Every row gives one point. Examples show where two turns around zero, p and q, send a point. Where does a point land after both, in the order given? Backwards means that the second turn is done in reverse. Each puzzle has new turns, and all numbers are rounded.
(in the rows, 100 means zero)

Turn p:
60; 85 => 65; 76
88; 107 => 87; 104
118; 95 => 119; 99
134; 113 => 130; 121
Turn q:
61; 102 => 63; 113
99; 77 => 93; 78
100; 139 => 111; 137
111; 98 => 110; 95
128; 84 => 122; 77
Where do these land?
q, then p backwards: 62; 87 => 61; 108
p, then q: 131; 100 => 131; 98
q, then p: 107; 112 => 108; 112

Turn p:
122; 123; 100 => 130; 91; 97
120; 102; 124 => 110; 75; 116
104; 132; 93 => 131; 112; 98
94; 77; 75 => 77; 105; 75
60; 67; 108 => 53; 117; 114
Turn q:
93; 118; 114 => 104; 100; 123
109; 85; 42 => 68; 129; 57
87; 93; 115 => 100; 80; 107
110; 104; 129 => 127; 91; 112
Where do these land?
q, then p: 90; 86; 92 => 86; 111; 93
q, then p: 111; 123; 74 => 128; 122; 110
p, then q: 114; 56; 131 => 86; 47; 91
p, then q backwards: 116; 125; 114 => 112; 104; 130
q, then p: 69; 109; 89 => 83; 119; 123

Turn p:
132; 99; 89; 121 => 118; 123; 105; 127
91; 62; 94; 119 => 133; 73; 106; 109
103; 98; 123; 125 => 97; 94; 129; 117
119; 129; 101; 56 => 79; 139; 86; 69
86; 119; 103; 62 => 75; 105; 84; 67
69; 92; 90; 117 => 100; 66; 90; 112
Turn q:
116; 95; 132; 123 => 101; 77; 129; 121
48; 111; 69; 92 => 69; 139; 63; 98
115; 116; 93; 71 => 109; 104; 103; 64
66; 98; 96; 124 => 77; 116; 89; 129
133; 90; 133; 92 => 112; 61; 124; 91
116; 85; 83; 76 => 123; 92; 81; 80
106; 105; 95; 122 => 108; 111; 111; 116
Where do these land?
q, then p: 130; 85; 114; 62 => 136; 110; 102; 63
p, then q: 88; 86; 105; 131 => 108; 79; 104; 128
q, then p backwards: 97; 89; 129; 117 => 82; 104; 111; 128
q, then p: 134; 124; 66; 109 => 81; 149; 114; 100
p, then q: 82; 99; 88; 68 => 108; 106; 71; 77
p, then q backwards: 70; 118; 97; 113 => 78; 81; 123; 100

Turn p:
132; 107; 106; 82; 89; 81 => 116; 106; 80; 93; 69; 86
131; 90; 97; 118; 60; 148 => 101; 83; 82; 159; 80; 129
117; 90; 125; 72; 47; 91 => 98; 64; 89; 105; 46; 83
78; 141; 97; 85; 118; 102 => 81; 108; 86; 61; 115; 119
103; 92; 55; 114; 137; 74 => 103; 148; 102; 103; 134; 71
68; 115; 116; 125; 129; 76 => 96; 120; 141; 66; 115; 110
95; 82; 130; 101; 115; 109 => 124; 78; 119; 95; 108; 106
80; 83; 85; 102; 107; 114 => 89; 91; 106; 112; 128; 96
96; 99; 90; 100; 99; 105 => 93; 101; 96; 105; 107; 99
Turn q:
133; 79; 99; 92; 89; 123 => 140; 89; 102; 110; 93; 120
106; 87; 128; 109; 81; 27 => 104; 76; 58; 86; 98; 35
98; 106; 80; 80; 99; 75 => 93; 100; 79; 69; 102; 104
84; 106; 113; 77; 92; 90 => 99; 106; 111; 74; 92; 83
98; 121; 74; 126; 98; 143 => 87; 130; 106; 133; 93; 138
63; 96; 76; 93; 104; 119 => 69; 99; 119; 90; 82; 125
83; 127; 126; 115; 122; 114 => 82; 123; 128; 117; 121; 84
136; 79; 104; 109; 115; 109 => 127; 79; 96; 121; 120; 111
Where do these land?
p, then q: 89; 78; 83; 109; 71; 91 => 76; 93; 94; 111; 88; 69
q, then p: 71; 99; 87; 124; 90; 66 => 56; 102; 115; 99; 109; 75
q, then p: 136; 146; 137; 86; 114; 119 => 141; 139; 83; 64; 91; 128
p, then q: 110; 100; 132; 92; 149; 113 => 144; 92; 107; 95; 133; 126
p, then q: 103; 98; 89; 112; 102; 118 => 90; 103; 104; 119; 108; 108
q, then p backwards: 75; 107; 93; 54; 96; 146 => 84; 129; 142; 140; 108; 78
q, then p: 101; 86; 82; 98; 81; 65 => 78; 99; 84; 116; 105; 67
q, then p: 107; 92; 130; 108; 108; 110 => 124; 110; 121; 98; 89; 100
q, then p: 107; 94; 67; 118; 88; 74 => 70; 109; 90; 125; 121; 86

Turn p:
137; 85; 108; 83; 99; 129; 120; 94; 128 => 100; 78; 117; 95; 143; 97; 137; 95; 101
85; 124; 69; 113; 113; 85; 108; 80; 71 => 112; 129; 63; 121; 79; 90; 94; 83; 100
67; 90; 122; 95; 49; 90; 115; 100; 96 => 100; 89; 122; 74; 53; 82; 112; 110; 77
72; 105; 75; 83; 93; 100; 84; 108; 93 => 94; 94; 87; 92; 69; 104; 91; 87; 125
78; 106; 70; 120; 91; 101; 101; 97; 86 => 93; 101; 79; 123; 68; 99; 100; 91; 99
104; 89; 81; 105; 79; 81; 84; 95; 76 => 119; 95; 98; 119; 75; 85; 92; 116; 116
74; 84; 91; 82; 122; 84; 100; 77; 86 => 112; 95; 79; 88; 96; 74; 72; 77; 102
146; 97; 130; 80; 110; 156; 84; 81; 103 => 139; 75; 124; 96; 150; 138; 120; 86; 100
133; 98; 115; 99; 127; 104; 116; 130; 72 => 112; 105; 71; 90; 134; 116; 105; 138; 95
77; 80; 117; 133; 89; 87; 106; 120; 115 => 66; 90; 112; 102; 85; 93; 85; 122; 70
127; 141; 122; 106; 128; 84; 80; 118; 174 => 52; 147; 149; 99; 149; 122; 90; 96; 117
Turn q:
108; 75; 126; 51; 109; 102; 95; 111; 89 => 101; 74; 75; 72; 130; 109; 120; 119; 82
74; 122; 74; 134; 69; 105; 115; 142; 122 => 114; 155; 117; 118; 56; 106; 96; 125; 102
131; 105; 111; 73; 89; 126; 83; 68; 92 => 84; 54; 113; 93; 107; 130; 105; 83; 87
86; 133; 87; 126; 104; 91; 147; 123; 111 => 121; 140; 132; 114; 87; 79; 119; 112; 126
111; 72; 116; 86; 102; 95; 80; 77; 122 => 84; 80; 86; 79; 121; 115; 72; 99; 107
143; 96; 69; 95; 91; 76; 89; 87; 101 => 128; 63; 93; 93; 76; 107; 82; 83; 119
66; 111; 112; 144; 77; 87; 139; 115; 89 => 83; 139; 126; 107; 73; 54; 106; 123; 102
50; 145; 89; 140; 105; 93; 121; 119; 107 => 106; 171; 127; 119; 86; 76; 110; 90; 103
118; 96; 134; 87; 120; 99; 57; 99; 81 => 106; 72; 91; 94; 135; 98; 85; 88; 58
118; 88; 102; 78; 115; 104; 87; 75; 116 => 96; 76; 91; 89; 123; 122; 91; 87; 113
79; 89; 76; 83; 95; 94; 98; 90; 83 => 90; 103; 71; 92; 83; 99; 118; 84; 103
117; 69; 103; 101; 124; 127; 90; 95; 87 => 90; 71; 78; 129; 123; 106; 99; 106; 97
Where do these land?
q, then p backwards: 88; 97; 86; 80; 58; 94; 73; 82; 91 => 45; 110; 105; 96; 95; 117; 107; 112; 95
q, then p: 81; 96; 102; 107; 71; 98; 108; 112; 96 => 96; 110; 101; 85; 71; 105; 110; 112; 106
q, then p backwards: 119; 105; 134; 106; 96; 96; 83; 127; 95 => 106; 76; 139; 116; 102; 93; 102; 92; 90
p, then q: 87; 83; 69; 77; 138; 120; 85; 70; 72 => 99; 69; 76; 113; 92; 124; 67; 68; 136
p, then q: 148; 106; 99; 131; 111; 96; 112; 126; 117 => 119; 140; 107; 136; 122; 79; 112; 112; 99
p, then q: 108; 94; 132; 124; 82; 46; 100; 110; 107 => 130; 118; 111; 81; 102; 75; 97; 111; 49
q, then p: 99; 59; 101; 88; 76; 98; 94; 114; 85 => 88; 78; 78; 99; 73; 94; 105; 116; 127
p, then q: 78; 96; 84; 69; 103; 96; 89; 107; 111 => 87; 108; 89; 72; 101; 124; 89; 93; 112
p, then q: 77; 122; 71; 84; 122; 112; 111; 81; 73 => 98; 84; 104; 105; 70; 122; 102; 65; 132
p, then q: 68; 123; 81; 119; 127; 145; 107; 69; 121 => 45; 90; 103; 126; 91; 92; 109; 54; 119
p, then q: 147; 121; 143; 115; 116; 98; 138; 101; 132 => 122; 113; 118; 117; 148; 63; 148; 91; 91

Turn p:
107; 97; 92; 108; 97; 89; 93; 104; 109; 127; 136 => 107; 108; 96; 84; 81; 113; 79; 100; 81; 123; 115
109; 97; 93; 111; 92; 101; 91; 90; 120; 89; 85 => 99; 102; 95; 105; 76; 99; 100; 95; 109; 83; 86
108; 93; 80; 89; 105; 89; 108; 95; 92; 106; 90 => 102; 100; 104; 77; 96; 87; 116; 108; 102; 101; 98
99; 105; 108; 89; 98; 95; 94; 110; 120; 86; 145 => 95; 113; 113; 101; 101; 128; 76; 97; 68; 89; 112
106; 97; 108; 102; 116; 86; 104; 100; 114; 103; 86 => 98; 94; 112; 89; 96; 97; 87; 104; 120; 93; 96
108; 108; 113; 92; 90; 111; 105; 89; 111; 103; 96 => 102; 104; 116; 114; 94; 111; 106; 97; 105; 105; 89
100; 108; 90; 96; 96; 111; 93; 93; 107; 100; 83 => 100; 110; 96; 106; 95; 94; 108; 101; 105; 98; 79
99; 104; 89; 112; 105; 117; 112; 100; 127; 100; 95 => 106; 128; 99; 110; 88; 99; 94; 105; 117; 91; 101
77; 111; 106; 103; 109; 106; 88; 92; 79; 99; 121 => 97; 103; 93; 107; 124; 92; 91; 77; 82; 113; 107
76; 78; 102; 96; 94; 108; 101; 94; 125; 96; 95 => 65; 117; 98; 109; 90; 105; 100; 99; 112; 95; 104
112; 94; 112; 104; 111; 103; 103; 107; 24; 96; 94 => 124; 57; 83; 90; 143; 91; 132; 88; 99; 112; 116
92; 109; 98; 111; 90; 93; 113; 94; 70; 97; 92 => 108; 83; 98; 112; 107; 74; 115; 99; 94; 106; 110
107; 99; 111; 87; 94; 92; 95; 132; 104; 97; 83 => 95; 82; 98; 99; 108; 114; 96; 130; 104; 91; 88
Turn q:
95; 82; 96; 109; 109; 112; 92; 102; 94; 98; 121 => 85; 97; 87; 113; 114; 103; 90; 101; 91; 111; 88
92; 98; 88; 103; 122; 99; 81; 90; 103; 99; 115 => 86; 105; 87; 100; 121; 99; 85; 97; 114; 96; 88
121; 86; 83; 93; 117; 112; 86; 105; 100; 99; 121 => 93; 92; 75; 95; 110; 109; 70; 90; 96; 112; 100
106; 105; 116; 114; 76; 99; 113; 84; 98; 76; 84 => 104; 107; 105; 119; 78; 91; 120; 90; 85; 78; 111
87; 103; 77; 93; 96; 103; 94; 120; 121; 118; 118 => 88; 80; 106; 97; 116; 107; 89; 117; 121; 119; 114
82; 101; 86; 82; 88; 86; 104; 116; 100; 97; 75 => 95; 86; 114; 79; 82; 104; 108; 125; 107; 88; 100
84; 109; 106; 74; 69; 95; 104; 91; 89; 109; 76 => 102; 92; 118; 72; 97; 91; 133; 110; 88; 86; 112
97; 115; 123; 95; 85; 73; 98; 111; 88; 95; 99 => 118; 115; 118; 97; 96; 81; 99; 122; 88; 90; 106
88; 126; 98; 93; 86; 91; 130; 105; 86; 101; 88 => 107; 117; 116; 91; 88; 116; 125; 121; 100; 95; 116
115; 94; 88; 127; 120; 107; 82; 108; 98; 119; 113 => 87; 111; 87; 105; 103; 92; 79; 87; 113; 133; 90
107; 81; 121; 110; 114; 104; 109; 91; 102; 98; 101 => 116; 99; 91; 117; 100; 100; 104; 86; 92; 103; 79
117; 99; 104; 108; 102; 97; 119; 80; 114; 100; 95 => 119; 101; 87; 112; 92; 102; 113; 82; 110; 96; 106
107; 101; 115; 100; 116; 123; 89; 97; 107; 91; 95 => 100; 98; 110; 104; 104; 107; 87; 72; 93; 95; 88
Where do these land?
p, then q: 102; 96; 97; 109; 87; 93; 103; 105; 105; 151; 101 => 101; 82; 112; 83; 108; 83; 105; 108; 106; 138; 117
p, then q: 95; 102; 109; 95; 95; 85; 110; 102; 86; 101; 106 => 108; 101; 94; 104; 108; 96; 99; 109; 90; 110; 85
p, then q: 105; 93; 99; 105; 108; 87; 111; 103; 127; 92; 115 => 94; 98; 114; 107; 114; 92; 86; 100; 81; 86; 114
q, then p: 110; 84; 105; 94; 85; 108; 103; 96; 85; 92; 102 => 104; 92; 91; 94; 106; 89; 120; 98; 89; 106; 112
p, then q: 84; 87; 109; 96; 125; 103; 96; 93; 94; 87; 105 => 100; 104; 94; 102; 124; 109; 99; 96; 112; 79; 87
q, then p: 108; 92; 107; 102; 117; 91; 88; 82; 90; 97; 106 => 107; 100; 100; 87; 99; 78; 102; 98; 98; 88; 82
q, then p: 113; 90; 94; 104; 103; 85; 97; 102; 89; 111; 83 => 95; 96; 107; 95; 86; 95; 109; 119; 90; 106; 87
p, then q: 86; 145; 101; 90; 85; 125; 106; 97; 146; 86; 91 => 89; 138; 144; 118; 67; 81; 96; 85; 107; 94; 100
q, then p: 95; 87; 111; 106; 103; 94; 93; 108; 102; 86; 97 => 96; 81; 87; 104; 96; 95; 100; 101; 106; 91; 96
p, then q: 83; 96; 95; 117; 95; 89; 95; 94; 94; 98; 112 => 88; 107; 84; 99; 112; 86; 104; 115; 101; 98; 103
p, then q: 111; 139; 103; 114; 97; 140; 103; 106; 80; 128; 93 => 115; 117; 89; 94; 74; 94; 93; 70; 128; 140; 107
p, then q: 99; 96; 96; 87; 108; 90; 84; 108; 113; 86; 112 => 85; 102; 108; 87; 104; 107; 94; 100; 85; 81; 93
p, then q: 109; 95; 74; 80; 91; 110; 111; 105; 88; 86; 79 => 117; 103; 102; 104; 75; 131; 104; 118; 100; 95; 105

Turn p:
124; 98; 89; 93; 100; 63; 89; 119; 103; 97; 94; 102 => 85; 76; 120; 78; 84; 110; 101; 115; 97; 91; 108; 116
86; 82; 86; 69; 96; 82; 93; 72; 86; 85; 106; 110 => 81; 83; 105; 102; 94; 82; 113; 59; 93; 111; 98; 119
90; 118; 92; 131; 124; 137; 80; 93; 96; 87; 87; 104 => 107; 110; 117; 128; 122; 93; 73; 96; 113; 80; 91; 67
74; 90; 121; 68; 107; 83; 93; 103; 103; 115; 102; 134 => 89; 85; 91; 102; 81; 110; 102; 79; 127; 140; 117; 104
140; 118; 109; 84; 74; 104; 110; 134; 103; 113; 68; 76 => 124; 103; 98; 55; 94; 120; 131; 125; 103; 70; 118; 88
113; 117; 103; 135; 95; 115; 106; 116; 76; 88; 118; 97 => 102; 128; 95; 93; 113; 100; 64; 111; 85; 77; 108; 98
112; 102; 84; 125; 105; 132; 91; 96; 78; 129; 107; 96 => 115; 111; 92; 123; 125; 129; 85; 95; 97; 71; 94; 104
67; 75; 119; 82; 106; 50; 121; 71; 98; 98; 83; 106 => 98; 84; 94; 107; 40; 78; 112; 78; 100; 133; 86; 116
57; 69; 103; 76; 95; 96; 110; 100; 102; 83; 98; 113 => 73; 95; 76; 114; 83; 70; 117; 81; 114; 121; 107; 100
73; 95; 113; 78; 70; 69; 95; 68; 115; 96; 100; 124 => 84; 112; 114; 91; 79; 88; 122; 72; 117; 142; 89; 120
125; 86; 132; 86; 95; 84; 92; 103; 111; 92; 104; 70 => 127; 80; 97; 69; 101; 80; 108; 120; 104; 106; 102; 123
119; 100; 91; 120; 116; 135; 121; 95; 115; 96; 105; 114 => 111; 116; 109; 133; 120; 101; 100; 118; 79; 99; 117; 85
114; 141; 82; 112; 117; 118; 106; 109; 99; 105; 122; 70 => 108; 100; 96; 86; 132; 119; 80; 115; 68; 88; 82; 73
105; 108; 75; 141; 99; 133; 93; 122; 116; 117; 106; 83 => 95; 117; 94; 118; 132; 121; 93; 137; 102; 72; 82; 87
Turn q:
86; 111; 86; 85; 111; 132; 96; 91; 96; 79; 131; 114 => 111; 91; 87; 97; 125; 126; 91; 105; 78; 109; 115; 68
87; 88; 93; 83; 111; 86; 140; 96; 93; 141; 83; 111 => 134; 100; 107; 124; 75; 68; 105; 126; 105; 105; 121; 111
110; 163; 103; 176; 84; 90; 101; 101; 89; 93; 99; 81 => 50; 118; 137; 92; 127; 106; 71; 61; 124; 75; 139; 125
111; 86; 94; 91; 90; 79; 101; 86; 85; 80; 136; 111 => 119; 92; 109; 117; 111; 107; 111; 78; 83; 77; 82; 77
105; 85; 101; 89; 86; 141; 91; 91; 88; 86; 97; 114 => 87; 99; 87; 97; 79; 120; 88; 109; 75; 104; 95; 70
85; 99; 144; 77; 112; 104; 92; 86; 116; 116; 86; 114 => 101; 86; 91; 71; 81; 95; 135; 130; 114; 97; 110; 91
110; 86; 98; 87; 134; 87; 99; 86; 90; 89; 93; 89 => 107; 67; 95; 98; 99; 81; 111; 87; 82; 111; 94; 109
119; 101; 83; 82; 90; 91; 131; 87; 126; 83; 103; 107 => 121; 128; 120; 101; 101; 92; 119; 84; 79; 120; 97; 88
106; 98; 98; 100; 93; 82; 93; 160; 98; 82; 81; 103 => 73; 112; 89; 126; 112; 84; 98; 94; 133; 122; 68; 97
85; 98; 83; 81; 96; 99; 101; 90; 92; 142; 94; 84 => 124; 108; 77; 111; 87; 95; 98; 119; 93; 87; 115; 128
120; 87; 109; 80; 122; 89; 90; 106; 104; 145; 92; 90 => 112; 94; 85; 87; 94; 60; 105; 127; 97; 87; 85; 124
108; 109; 79; 169; 91; 89; 85; 99; 106; 93; 119; 103 => 79; 103; 148; 103; 129; 127; 71; 86; 104; 82; 92; 122
79; 95; 137; 114; 94; 130; 97; 125; 107; 84; 105; 80 => 91; 95; 84; 70; 89; 120; 78; 92; 140; 110; 96; 83
89; 92; 91; 86; 86; 102; 84; 95; 110; 86; 82; 98 => 93; 107; 87; 105; 89; 121; 118; 100; 93; 114; 91; 107
Where do these land?
q, then p: 95; 95; 123; 98; 84; 100; 90; 76; 101; 129; 106; 108 => 86; 111; 95; 77; 108; 75; 109; 106; 92; 96; 126; 93
q, then p: 121; 90; 87; 100; 88; 113; 113; 94; 90; 62; 81; 110 => 120; 120; 82; 99; 90; 106; 96; 77; 110; 87; 67; 108
p, then q: 74; 83; 124; 89; 125; 113; 91; 121; 108; 156; 98; 97 => 109; 129; 116; 86; 99; 112; 60; 125; 76; 126; 75; 125
q, then p: 106; 118; 109; 88; 106; 83; 109; 91; 90; 81; 100; 71 => 101; 97; 111; 113; 96; 96; 108; 80; 70; 117; 86; 115
q, then p: 103; 84; 126; 99; 122; 95; 106; 109; 116; 109; 127; 100 => 112; 68; 108; 88; 92; 92; 124; 117; 101; 101; 114; 105
q, then p backwards: 107; 119; 90; 120; 75; 104; 139; 99; 109; 77; 98; 70 => 92; 123; 118; 97; 83; 104; 98; 75; 70; 94; 104; 143
p, then q: 115; 89; 106; 93; 91; 112; 82; 118; 93; 131; 115; 107 => 108; 98; 107; 88; 119; 107; 86; 123; 80; 120; 96; 81
q, then p: 95; 78; 91; 90; 119; 101; 85; 95; 79; 136; 105; 96 => 72; 93; 111; 104; 94; 95; 95; 110; 105; 72; 128; 119
q, then p: 116; 109; 100; 115; 98; 97; 104; 93; 100; 51; 49; 119 => 113; 130; 58; 113; 76; 108; 99; 79; 113; 124; 66; 103
q, then p: 88; 131; 95; 112; 100; 97; 149; 95; 89; 98; 132; 106 => 128; 88; 111; 87; 131; 91; 69; 115; 82; 121; 86; 121
p, then q: 109; 87; 56; 95; 85; 71; 94; 88; 118; 70; 71; 109 => 111; 88; 112; 109; 66; 108; 120; 82; 148; 100; 115; 74
p, then q: 102; 107; 90; 85; 67; 85; 93; 117; 95; 52; 65; 118 => 134; 108; 88; 95; 101; 115; 143; 70; 130; 93; 112; 79
p, then q: 88; 105; 109; 73; 127; 132; 71; 99; 122; 124; 111; 102 => 122; 86; 111; 65; 96; 85; 76; 119; 86; 118; 87; 130
q, then p: 68; 71; 113; 107; 111; 116; 64; 103; 96; 112; 115; 99 => 84; 87; 95; 119; 120; 88; 127; 115; 121; 76; 127; 95
q, then p: 111; 133; 81; 137; 100; 81; 110; 102; 94; 111; 127; 88 => 112; 85; 130; 106; 109; 82; 59; 92; 104; 131; 105; 97
